Each row of a before or after table is a point. The points were changed in one or more steps. Then noise was added and the rows were shuffled. The steps act on how far a point lies along the listed directions, d1 being the first. Write out the steps. A step turns or swaps two directions, mirrors them in a line or flattens them onto one, adds a multiple of one to another, or multiplies one. Angles are multiples of 10 degrees, from the lower direction toward the higher: turns from -170 to 170, lines from 10 to 170 but not 90. Use the fewest steps. Two steps may share a direction if one is a turn and the other turns, adds or multiplies; they go together, in the order done. Otherwise the lowest direction goes first.
(in the rows, 128 means zero)

Directions:
(1): [ 79 127]
(2): [129  79]
Before:
[[ 59 176]
 [ 97 164]
 [174  85]
 [184  82]
 [126 130]
 [120 134]
 [177 134]
 [173 139]
 [166  91]
 [131 129]]
After, 10 rows:
[[165 142]
 [ 56 101]
 [174 184]
 [116 125]
 [179 180]
 [186 147]
 [129 130]
 [100 134]
 [130 124]
 [175 136]]
Steps: add 1 times d1 to d2

Directions:
(1): [166  82 120]
(2): [156 159  84]
(3): [166 152 169]
Before (13 x 3):
[[ 28 169 103]
 [151 141 128]
 [ 48 133  72]
 [145 131 148]
 [144  90 152]
 [137 145 133]
 [152  85 139]
 [139 116 151]
 [178 122 147]
 [ 77 110  72]
 [127  84 173]
 [145  94 169]
 [163 153 113]]
After (13 x 3):
[[168 100  85]
 [108 121 125]
 [158 141 218]
 [148 127  91]
 [111 117 106]
 [157 144  83]
 [108 132 115]
 [135 116 101]
 [152 112  79]
 [167 159 188]
 [ 90 146 120]
 [140  92 234]
 [107 137  77]]
Steps: turn d1 and d2 by 100 degrees; multiply d3 by -1

Directions:
(1): [153 121  54 112 129 158]
(2): [173 102 136 110 183  93]
(3): [147  87 165 104 116 184]
(4): [141  77 117 147  77  90]
Before (9 x 6):
[[161 108  71 131 155  72]
 [181  53 105 111 138 106]
 [112 174 144 141 178  57]
 [135 178  64 133 188 134]
 [ 75 139 107 148 152  73]
 [147 122 163  83 202 123]
 [181  47 169 117 116 108]
 [106 123 190 143  77 117]
 [109 122 138 145  60 114]]
After (9 x 6):
[[161 104  62 122 146 124]
 [138 121  66 124 103 153]
 [107 129  83 136  87 147]
 [164 108 120 129 174 126]
 [158 108  62 131 146  84]
 [ 94 153 153 147  78 141]
 [132 129  81  79 143 205]
 [ 76  98 103 138 108 106]
 [103 144 154 149  91  90]]
Steps: swap d1 and d2; flatten d3 and d4 onto the line at 130 degrees

Directions:
(1): [ 93 175 134 162  88 178 111 101]
(2): [171 115 121  78 100 192 141 138]
(3): [140 136 199 139 158 150  96 173]
Before (13 x 8):
[[ 45 219 135 173  46 183  96  76]
 [134 123  94 110 113  94 158 108]
 [122 134 132 136 158  95 117 135]
 [146  76  82 103 122 118 157 133]
 [110 120 196 142 156 112  99 181]
 [181  89 101  67 104 182 168 163]
 [139 114 107 122 108 100 165 137]
 [145 109 121 121 159  91 146 134]
 [135 123 121 103 139 101 127 154]
 [ 44 221 125 207  43 212  79  63]
 [109 130 146 167 111 156 120 136]
 [161 114 135 124 146 152 153 142]
 [131 154 127 139 134 111 132 136]]
After, 13 rows:
[[133 112 171 145 145 158 108 176]
 [117 158 144 130 124 133 103 148]
 [162 118 145  94 107 216 141 171]
 [138 128 172 142 132 119 132 168]
 [142 139 131 140 127 173 145 126]
 [149  70  45  44 122  33 185 113]
 [ 67 156 107 150  73 136 121  97]
 [170  39  10  54 131  28 184 103]
 [100 155 132 154 139 113 115 123]
 [132 149 124 139 131 105 132 137]
 [143 135 180 131 159 107 117 157]
 [111 154 166 154 145 140 118 134]
 [125 103  92 136 110 126 151 121]]
Steps: turn d1 and d3 by -130 degrees; add -0.3 times d3 to d2

Directions:
(1): [121 132 189 148  87  90 156 130 189 119  90]
(2): [103 153 174  98  95 143  83 131 126  84 190]
(3): [168 101 122 110  94 159 188 190 121 102 147]
(4): [138  75 142 145 105 161 152  45 130 135 158]
(5): [ 72 127 135  85 181 115 191 111 126  95 134]
(6): [129  72 189 137 175 116 113 167 120 168 153]
Before:
[[118 138 140 109 136 135  95 153 123 118 164]
 [119 145 136 137  87 140 101  52 143 104 161]
 [158 117 163 141 119  91 149 183 154 158  86]
 [150  94 189 134  98 164 130 159 155 130 145]
 [142 115 144 128 109 157 120 133 119 103 178]
 [115 160 142  93 124 125 107 106 106 100 148]
 [ 90 146 109 105 116  86 210 142 172  80  98]
 [141 122  93  78 119 147 175 164 119 103 129]
 [115 131 151 128 185  90 109 137 108 160 148]
 [122 163 150 131 101 108  98 151 121 126 154]]
After, 10 rows:
[[112 124 154 152 129 106 119  85 127 162 140]
 [160 110 124 151 155 110 121 130 112 181 135]
 [ 96 142 149 123 162 117  92 116 124 110 152]
 [137 153 114  94  71 162  88 131 126  93 161]
 [156 182  90 149   4 115 110 139 181  85 105]
 [ 91 170 102 128 169  90 132  99 135 123  98]
 [ 87 114 213 102 159 134 115 134 157 120 153]
 [133 161 113 129 133 113  91  84 109 136  99]
 [115 124 137 133 151 133  91 103 124 152 146]
 [152  77 202 125  98 125 166 133 152 141 157]]
Steps: turn d2 and d3 by -80 degrees; add -0.7 times d5 to d6; turn d4 and d5 by 140 degrees
